Rows are points. Each copy is the shape, with its points in the same order, turned, moved and blurred by noise. Some copies are also mirrored. Which?

Shape (7 x 2):
[[ 20  30]
 [-26 -28]
 [ -3 -45]
 [-41 -23]
 [  7 -12]
 [ 52  15]
 [-46  21]]
Copy 1 (7 x 2):
[[ 16  15]
 [-23 -47]
 [ -4 -60]
 [-40 -38]
 [  4 -28]
 [ 46   6]
 [-45   2]]
Copy 1 is: only turned
Copy 2 (7 x 2):
[[ 31 -26]
 [-31  16]
 [ -9  38]
 [-47  14]
 [  9  13]
 [ 58  -9]
 [-36 -36]]
Copy 2 is: mirrored
Copy 3 (7 x 2):
[[ 22  23]
 [-13 -40]
 [ 11 -54]
 [-27 -35]
 [ 18 -19]
 [ 55  15]
 [-41   9]]
Copy 3 is: only turned

Shape (8 x 4):
[[-14   5 -13   4]
 [  0 -12 -25  -1]
 [  5  -8 -25  27]
 [-18   0  28   1]
 [ -1  -6 -18   6]
 [ -3 -11  -4  -7]
 [ 18 -14  52  26]
 [ -7  32 -25 -20]]
Copy 1 (8 x 4):
[[-11  22  10  -7]
 [-24   6  19 -10]
 [-39  12  -4  -9]
 [ 13  25   7  30]
 [-21  12  10  -6]
 [ -8  10  20   8]
 [ -2  -1 -21  60]
 [ 17   9  14 -37]]
Copy 1 is: only turned
Copy 2 (8 x 4):
[[ -4   2 -16  -5]
 [ 14  -1 -35   0]
 [ -6 -18 -38  16]
 [ -3   1  21 -15]
 [  4  -2 -22   4]
 [ 16   3 -11  -2]
 [  6 -25  42  30]
 [-14  40 -29 -10]]
Copy 2 is: only turned

Shape (9 x 6):
[[  5  34  36  16 -42  21]
 [  8 -28  -9 -55  20  37]
 [-13 -34  32 -34 -23   6]
 [-28   7 -21 -35  35 -28]
 [-17 -22   7 -31  45  19]
 [  0 -24  15 -32  15 -27]
 [-12  11 -16  23  -4  19]
 [ 10  -6 -21  29 -27  16]
 [ 29 -37 -24  10   6 -30]]
Copy 1 (9 x 6):
[[-51 -23  43  10  -9 -10]
 [ 31  35  30 -35   8  30]
 [-10  -7  24 -60 -10  21]
 [ 26  10 -28 -31  29 -21]
 [ 27   9   5 -32  40  31]
 [ 32 -27  10 -39   0  -1]
 [-30  12  -8  19  -3  11]
 [-19   3  -3  17 -34  16]
 [ 40 -20 -17   0 -37  19]]
Copy 1 is: only turned
Copy 2 (9 x 6):
[[-33 -14  15 -22  35  41]
 [ 41  -7 -26 -35 -33  -6]
 [ -2  22   3 -52   7 -17]
 [ 26  30 -48  23  -5 -12]
 [ 53  -8 -33 -19   5 -19]
 [ 26  34  -2  -2  -2 -21]
 [-17 -34 -23   7   7   3]
 [-39 -36  -3   7 -11  -4]
 [ -7  -1  19  26 -42 -35]]
Copy 2 is: only turned
